Each row of a before or after table is a point. The points were changed in one or more steps. Then noise was added and the rows were shuffled. The steps act on columns, c1 being the first. What was done? A step turns or swaps two columns, mirrors them in a line or flattens them onto one, adds a multiple of one to another, or multiplies or shifts one. Angles are multiples of 10 degrees, from the lower column toward the higher: turns from -170 to 170, lines from 10 to 170 but not 90. Use the fewest steps. Two steps may share a column if one is a turn and the other turns, adds or multiplies; they go together, in the order done. Otherwise the lowest column goes first.

Before (13 x 2):
-0.23,0.00
-0.04,0.27
-0.03,0.33
0.19,0.07
-0.02,0.17
-0.41,0.07
0.05,0.08
-0.16,-0.45
-0.38,0.05
-0.39,0.34
-0.22,0.38
-0.21,0.02
-0.13,0.10
After (13 x 2):
-0.05,0.40
-0.16,-0.73
0.21,0.10
-0.20,0.02
0.06,0.13
-0.23,-0.03
-0.38,0.08
-0.40,0.09
-0.11,0.12
-0.04,0.27
-0.22,0.57
-0.38,0.56
-0.04,0.53
Steps: multiply c2 by 1.6

Before (14 x 6):
-0.24,0.23,0.28,-0.03,-0.21,0.34
0.23,0.12,-0.02,-0.25,0.20,-0.22
0.65,0.11,0.09,-0.02,-0.22,-0.13
0.03,-0.18,0.32,0.00,0.32,-0.18
-0.22,0.38,-0.18,-0.09,-0.03,-0.06
-0.31,0.01,0.33,-0.11,-0.06,-0.14
-0.34,0.14,0.12,-0.06,-0.05,-0.13
0.25,-0.19,0.21,-0.71,-0.14,0.50
-0.01,0.15,0.33,-0.27,-0.07,0.01
-0.29,0.12,0.37,-0.03,-0.04,-0.17
-0.18,0.12,-0.60,-0.29,-0.09,-0.19
-0.04,-0.02,0.37,-0.14,0.03,-0.04
0.34,-0.08,-0.44,-0.03,0.06,0.14
-0.37,-0.19,0.17,-0.13,1.35,0.08
After (14 x 6):
-0.11,0.01,0.11,0.16,-0.32,-0.01
-0.09,0.00,0.37,0.16,-0.27,0.03
-0.24,0.00,0.29,-0.33,-0.20,-0.14
0.24,0.00,-0.03,0.27,0.19,-0.17
-0.09,0.00,0.22,-0.24,0.26,-0.84
-0.08,0.02,0.32,0.08,0.01,-0.25
-0.05,0.00,-0.20,0.08,-0.20,-0.06
0.32,0.01,0.32,0.18,-0.03,0.07
-0.11,-0.01,0.10,0.14,0.70,0.02
0.12,-0.01,-0.45,-0.11,0.33,-0.08
1.27,-0.01,0.16,-0.02,-0.61,-0.15
0.03,0.00,0.37,0.09,-0.04,-0.12
-0.10,0.00,0.32,0.17,-0.29,-0.04
-0.11,-0.02,-0.62,0.27,-0.16,-0.22
Steps: mirror c1 and c5 in the line at 40 degrees; multiply c2 by 0; turn c4 and c6 by 110 degrees

Before (10 x 12):
0.13,-0.22,-0.19,0.05,0.35,0.05,-0.04,-0.02,0.53,0.11,-0.02,-0.45
0.30,0.27,-0.26,0.12,0.43,0.10,0.11,0.16,0.26,-0.02,-0.09,0.04
-0.10,0.25,-0.09,0.12,0.50,-0.05,-0.01,0.33,0.21,-0.11,-0.19,-0.27
0.20,0.07,0.34,0.22,0.50,-0.05,0.14,-0.06,0.31,-0.14,-0.25,-0.09
-0.09,-0.11,-0.07,0.17,0.39,-0.37,-1.06,0.04,0.32,-0.01,-0.09,0.07
-0.15,-0.16,0.24,0.01,0.25,0.07,0.01,-0.12,0.85,-0.01,-0.19,0.03
0.20,0.07,0.08,-0.04,-0.55,-0.19,-0.17,0.41,0.27,0.03,-0.05,-0.04
0.04,-0.20,0.14,0.25,0.50,0.04,-0.45,0.27,0.42,0.15,-0.22,0.07
-0.04,-0.06,-0.06,0.35,-0.55,-0.13,-0.61,0.31,0.20,-0.11,0.40,-0.03
0.01,-0.05,-0.03,-0.03,0.01,0.04,-0.19,-0.07,0.18,0.77,0.71,0.01
After (10 x 12):
-0.13,0.86,0.24,-0.01,0.24,0.10,0.01,-0.14,-0.14,0.00,-0.17,0.04
-0.09,0.30,-0.07,0.37,0.06,0.55,-1.01,0.02,-0.11,-0.03,-0.08,0.08
-0.02,0.19,-0.07,0.44,-0.47,-0.26,-0.56,0.30,-0.08,-0.12,0.39,-0.04
0.28,0.27,-0.25,0.11,0.40,0.20,0.12,0.15,0.28,-0.02,-0.11,0.05
0.02,0.42,0.15,0.35,0.41,0.31,-0.39,0.28,-0.18,0.15,-0.20,0.06
0.00,0.17,-0.01,-0.01,0.05,-0.03,-0.19,-0.07,-0.03,0.78,0.72,0.00
0.22,0.24,0.07,-0.01,-0.55,-0.19,-0.18,0.40,0.05,0.00,-0.04,-0.04
0.12,0.53,-0.19,0.06,0.30,0.18,-0.02,-0.03,-0.22,0.11,-0.01,-0.46
-0.09,0.21,-0.09,0.10,0.37,0.36,0.00,0.35,0.26,-0.10,-0.18,-0.30
0.20,0.31,0.37,0.21,0.36,0.36,0.17,-0.08,0.06,-0.15,-0.26,-0.07
Steps: swap c2 and c9; turn c4 and c7 by 10 degrees; mirror c5 and c6 in the line at 20 degrees

Before (8 x 20):
-0.24,-0.18,0.50,0.09,0.13,0.21,0.02,-0.31,-0.22,0.27,0.04,0.42,-0.06,-0.36,0.26,-0.52,-0.28,0.02,-0.43,-0.12
-0.02,0.03,-0.02,0.26,0.11,-0.01,0.36,0.30,-0.06,0.18,-0.09,0.19,-0.41,-0.07,0.24,-0.05,0.48,0.10,0.01,-0.18
0.38,0.11,-0.05,0.18,0.04,-0.05,0.36,-0.24,0.14,0.44,0.36,0.24,0.20,0.24,-0.15,0.11,0.31,0.40,0.42,-0.44
-0.33,-0.07,0.08,-0.09,-0.59,0.20,0.13,0.66,-0.33,-0.10,0.00,0.39,-0.22,-0.08,0.40,0.08,-0.11,-0.18,0.32,-0.45
0.09,0.21,-0.34,0.03,-0.28,0.18,-0.07,0.40,-0.27,0.22,0.28,-0.18,0.14,-0.39,-0.02,0.09,-0.55,0.07,-0.25,-0.09
0.04,0.35,-0.15,0.12,0.25,-0.01,0.39,0.12,0.28,0.15,0.21,-0.05,0.27,-0.31,0.32,0.03,0.09,0.31,0.19,-0.87
0.48,0.41,-0.01,0.36,0.12,0.50,0.23,-0.24,0.45,0.47,-0.02,-0.38,0.06,0.34,0.23,0.02,0.11,0.01,-0.10,-0.17
0.23,-0.43,0.35,0.34,0.38,0.32,-0.30,0.29,-0.50,-0.34,0.05,-0.16,0.12,-0.16,-0.15,-0.05,0.14,0.31,-0.06,-0.07
After (8 x 20):
0.37,0.11,-0.03,0.18,0.02,-0.07,0.34,-0.25,0.12,0.46,-0.14,0.23,0.20,0.16,-0.16,0.12,-0.47,0.43,0.43,-0.44
0.49,0.43,-0.10,0.36,0.12,0.49,0.25,-0.22,0.48,0.45,0.11,-0.39,0.09,0.24,0.23,0.01,-0.11,0.05,-0.10,-0.15
-0.24,-0.19,0.45,0.10,0.15,0.29,0.03,-0.32,-0.22,0.28,-0.16,0.42,-0.07,-0.44,0.28,-0.67,0.22,0.03,-0.45,-0.09
-0.03,0.02,-0.01,0.23,0.09,-0.05,0.40,0.29,-0.05,0.20,0.33,0.18,-0.40,-0.20,0.24,-0.08,-0.39,0.08,0.00,-0.20
-0.33,-0.08,0.02,-0.08,-0.57,0.25,0.13,0.67,-0.33,-0.08,-0.07,0.40,-0.24,-0.17,0.40,0.10,0.13,-0.20,0.33,-0.46
0.21,-0.42,0.28,0.36,0.40,0.37,-0.31,0.29,-0.46,-0.31,-0.01,-0.17,0.13,-0.27,-0.17,-0.06,-0.16,0.31,-0.08,-0.04
0.09,0.22,-0.37,0.05,-0.31,0.15,-0.07,0.36,-0.27,0.23,-0.52,-0.20,0.16,-0.50,-0.05,0.06,0.31,0.07,-0.23,-0.09
0.04,0.36,-0.14,0.15,0.22,-0.05,0.40,0.16,0.29,0.15,-0.16,-0.04,0.28,-0.41,0.33,0.06,-0.19,0.30,0.18,-0.88
Steps: turn c3 and c6 by 10 degrees; turn c11 and c17 by -150 degrees; shift c14 by -0.10; multiply c16 by 1.3
